Rows are points. Any point is a mix of the corners, with weights that add up to 1. It lies inside the corners' shape when no weight is negative. Is each point inside? If not, which corners have a negative weight?
In the rows, 128 means zero.

Corners:
(1): [133 117]
(2): [154 137]
(3): [ 85 211]
Points:
[130 137] => inside
[149 141] => inside
[104 166] => outside (2)
[ 93 200] => inside

Corners:
(1): [177  81 172 130 154  66 143 103  98]
(2): [131 138 115 153  62  55 125 112 114]
(3): [153 138 184 151 162  84 112 174  94]
(4): [162 123 104 115 154 176 174 108 236]
(5): [130 144  78  84  77 170 112 141 132]
(6): [162 118 211  81 127  18 117 132 126]
(7): [112 105 134 126  80 215 148 128 206]
(8): [151 127 203 140 146  66  78  82 118]
(9): [ 56 184  82  75 154 222 209 146 149]
(10): [ 79 108  86 145 107  70  84 152  99]
Points:
[155 121 179 121 143 100 143 107 159] => outside (5, 10)
[146 121 163 126 137  97 128 116 146] => outside (5)
[135 132 115 109 103 129 128 129 146] => inside
[137 126 129 138 101  83 129 119 125] => inside
[165 103 153 120 140 106 114 119 162] => outside (2, 9)
[110 127  99 105 120 218 139 104 179] => outside (2, 3, 6)

Corners:
(1): [110 126 136 104 142 175 132  90 137 127 134 125  95 124 113 178 140 107
 150 116]
(2): [131 120 128 143 142 100  83 156 178 128 126 117 131  77 164 132 114 165
 131  55]
(3): [182 157 114 145 158 116  69 166 170 104 126 119 122 140 155 128 124  96
  62 155]
(4): [129 136 116 132 129 156 125 152  89 134 141 108 122 126 153 115 131  88
 153 129]
(5): [116 135 114 130 169 111 122 166 145 137 130 130 134  95  40 132 131 141
 126 136]
(6): [158 138 100 101 157 142 133 134 166 132 126 124 139 109 106 213  98 107
 143 107]
(7): [122 157 117 107 132 163 152 127 141  78  98 162 120 147 158 140 118 116
 117 143]
(8): [114 107 188 120 150 107 136  70 150 139 102 141 143 105 141 126 108  83
 128  79]
(9): [113 135 135 134 134  90  94  51  80 119 130 172 140 149 152 123 130 155
 135 149]
(10): [160 126 115 137 147 113 145 155 112 120 153 115  78 135   7 127 110 170
 127 110]
(11): [143  93 101 167 160 102 104 162 118 113 108 118 117 131 161 151 138 110
 118 146]
(12): [131 106 117 100 151 110 143 162 146 127 133 153 133 208 113 120 162 141
 128 151]
(13): [162 132 128 148 153 168 148 143  95 151 130 116 126 103 174 124 111 128
 143 137]
(14): [131 143 169 143 103  90 101 140 131 112 136 167 128 113 147 166 145 115
  69 116]
(15): [135 107 178  46 150 121 130 141 127  94  78 158 126 160 130 101 118 129
 118 133]
(16): [130 121 128  58 154 147 158  89 146 138 149 122 128 115 141 121 111  84
  94 131]
(17): [101 130 147 138 155  97 139 139 106 125 140 170  79  99 114 132 125 113
 150 153]
(18): [128 113 120 152  95 100 126 133 110 134 111 188 101 140 135 123 166 116
 144 135]
(19): [149 178 125 115 140 112 147 157 134 137  43 111 131 114 182 125 117 113
 123 119]
(20): [120 100 140 128 112 103 132 161 152 110 111 128 128 106 138 146 124 118
 152 159]
(21): [125 127 125 148 130 104 115 143 141  77 135 143 143  91 159 127 205 101
 134 143]
Points:
[130 122 138 137 131 102 114 142 132 111 117 144 115 130 133 130 136 130
 126 122] => outside (5, 6, 13, 16)
[132 132 117 106 138 118 112 158 161  98 122 121 133 123 128 149 132 129
 113 132] => outside (8, 13, 17, 18)
[138 127 131 118 139 124 126 131 135 119 124 136 122 129 141 138 126 115
 121 130] => outside (5)
[132 130 130 124 136 113 119 139 137 115 118 141 122 125 134 141 133 116
 119 129] => outside (13)
[131 132 128 131 139 115 123 132 125 134 119 132 132 120 149 138 138 100
 127 144] => outside (2, 7, 10, 15)
[140 143 117 129 132 125 128 136 140 130 129 126 136 117 120 129 125 126
 123 118] => outside (1, 11, 15, 17)
